Each row is a point. The points of each table are mixes of a few directions, plus a little noise. How many directions does each table use, and how many do they share? Where both have some left over, give the other angles between the two spaces (their principal angles), to ten degrees, smallest first.

First (7 x 2):
|  21 | -47 |
|  -4 |   8 |
|   9 | -24 |
| -13 |  26 |
|   1 |  -3 |
| -38 |  83 |
|  21 | -45 |
Second:
| -78 |  21 |
|  23 |  -6 |
|  22 |  -6 |
|  50 | -14 |
| -17 |   5 |
Directions: first 1, second 1, shared 0; angles 50

First (5 x 4):
|   2 |  25 |  22 |  28 |
|  -1 |  -3 |  -2 |  -3 |
|   3 |  38 |  33 |  42 |
|   1 |   9 |   8 |  10 |
|  -6 | -71 | -61 | -78 |
Second (8 x 4):
|  -1 |   1 |  34 | -22 |
|   3 | -13 |  23 | -12 |
|   1 |   1 | -37 |  25 |
|  18 | -63 |  12 |  10 |
| -32 | 112 | -41 |  -6 |
|  12 | -44 |  61 | -28 |
|   2 |   0 | -49 |  32 |
|  -1 |   7 |  -3 |   1 |
Directions: first 1, second 2, shared 0; angles 70

First:
| -38 |  18 |  -8 |   5 |  13 | -14 |
| -89 |  54 | -10 |  34 |  24 | -72 |
|  -1 | -14 | -18 | -31 |  12 |  53 |
|  40 | -23 |   7 | -12 | -14 |  26 |
|  55 | -34 |   5 | -21 | -15 |  46 |
|  30 |   0 |  24 |  24 | -21 | -37 |
Second:
| -14 | -27 |   1 |   6 | -14 |  57 |
|  -6 |  45 | -31 | -37 |  36 | -55 |
| -18 |  -9 |  31 |  40 |  41 | -19 |
|  24 |  -2 |  20 |  15 |   7 | -30 |
|  12 | -30 |   5 | -12 |  34 |  50 |
|  21 |   4 |  -2 | -14 |   9 | -10 |
| -13 |  42 | -16 |   8 | -60 | -55 |
| -40 |   6 |  16 |  60 | -72 | -12 |
|  36 | -26 | -27 | -63 |  22 |  73 |
Directions: first 2, second 4, shared 2

First:
|  -29 |   15 |   22 |  -13 |  112 |   25 |   12 |   18 |   14 |
|   -9 |   -8 |   19 |   21 |    6 |   11 |   14 |  -12 |    7 |
|  -23 |    3 |   25 |    7 |   69 |   22 |   16 |    2 |   12 |
|  -11 |    1 |   13 |    5 |   29 |   11 |    8 |    0 |    6 |
|   19 |   28 |  -47 |  -67 |   19 |  -26 |  -36 |   44 |  -16 |
|   41 |   -4 |  -47 |  -17 | -115 |  -39 |  -30 |   -1 |  -22 |
|  -12 |  -23 |   34 |   52 |  -27 |   16 |   27 |  -36 |   11 |
|   25 |  -12 |  -20 |   11 |  -97 |  -21 |  -11 |  -15 |  -12 |
Second, 9 rows:
|  32 |  -9 |  10 |  33 |   9 |  48 |  10 |  32 |  61 |
|  41 |  47 |  40 |  20 |  -1 | -33 |  10 | -31 |  22 |
|   3 | -28 | -16 |  23 |  20 |  42 |   8 |  65 |  13 |
|  48 |  37 |  25 |  41 |  20 | -17 |  30 |  34 |  20 |
|  10 |  47 | -46 | -42 |  -7 | -42 |  19 | -83 | -76 |
| -39 |  13 |  25 | -30 | -17 | -72 |   5 | -15 | -24 |
| -44 | -44 | -13 | -29 | -17 |  24 |  -2 |   8 |  24 |
|   8 |  -2 |  -6 |   6 |   2 |  20 | -24 | -21 |  -9 |
| -61 | -61 | -18 | -20 |  -8 |  31 | -55 |  11 | -29 |
Directions: first 2, second 5, shared 0; angles 60, 70

First (8 x 12):
| -14 |   7 |  36 | -29 |   7 |  13 |  -5 |  -6 |  -1 |  -3 |  -2 | -17 |
|  54 | -25 | -32 |  36 | -12 | -24 |  50 |   5 |  45 |  13 |  34 | -18 |
|  33 |   6 |   0 |  47 |  17 | -11 |  95 |  -7 |  91 |  31 |  12 | -25 |
| -30 |   6 |   5 | -35 |   0 |  12 | -62 |   2 | -61 | -20 | -20 |  20 |
| -35 |  25 | -14 | -41 |  31 |  17 | -75 |   3 | -87 | -28 | -55 |  48 |
|  13 | -13 |   2 | -27 |  -4 |   0 | -18 |   3 | -20 | -11 |  11 | -12 |
| -74 |  21 |  34 |  37 | -35 |  13 | -15 |  -7 |  13 |  15 | -11 |  23 |
|  54 | -27 | -31 |  12 |  -7 | -20 |  29 |   6 |  20 |   3 |  30 | -18 |
Second (9 x 12):
|    2 |  -19 |   15 |  -10 |   -9 |   11 |    5 |    5 |   -3 |   -1 |    5 |  -13 |
|   17 |  -20 |    9 |    4 |  -15 |  -27 |  -17 |   31 |    1 |   16 |   14 |  -35 |
|   30 | -106 |   79 |  -42 |  -59 |   16 |    0 |   59 |  -13 |   15 |   39 | -101 |
|  -45 |   -4 |   26 |  -52 |   16 |  121 |   70 |  -78 |  -14 |  -54 |  -25 |   61 |
|   -3 |    3 |   -1 |   -1 |    2 |    5 |    3 |   -5 |    0 |   -3 |   -2 |    5 |
|    0 |   46 |  -41 |   32 |   21 |  -41 |  -21 |   -3 |    9 |    9 |  -10 |   26 |
|   -8 |   40 |  -31 |   19 |   20 |  -15 |   -6 |  -15 |    6 |   -1 |  -12 |   32 |
|    5 |   39 |  -37 |   33 |   15 |  -48 |  -25 |    7 |   10 |   13 |   -5 |   14 |
|    1 |   21 |  -19 |   15 |    9 |  -20 |  -10 |    0 |    5 |    5 |   -4 |   10 |
Directions: first 4, second 2, shared 0; angles 30, 60
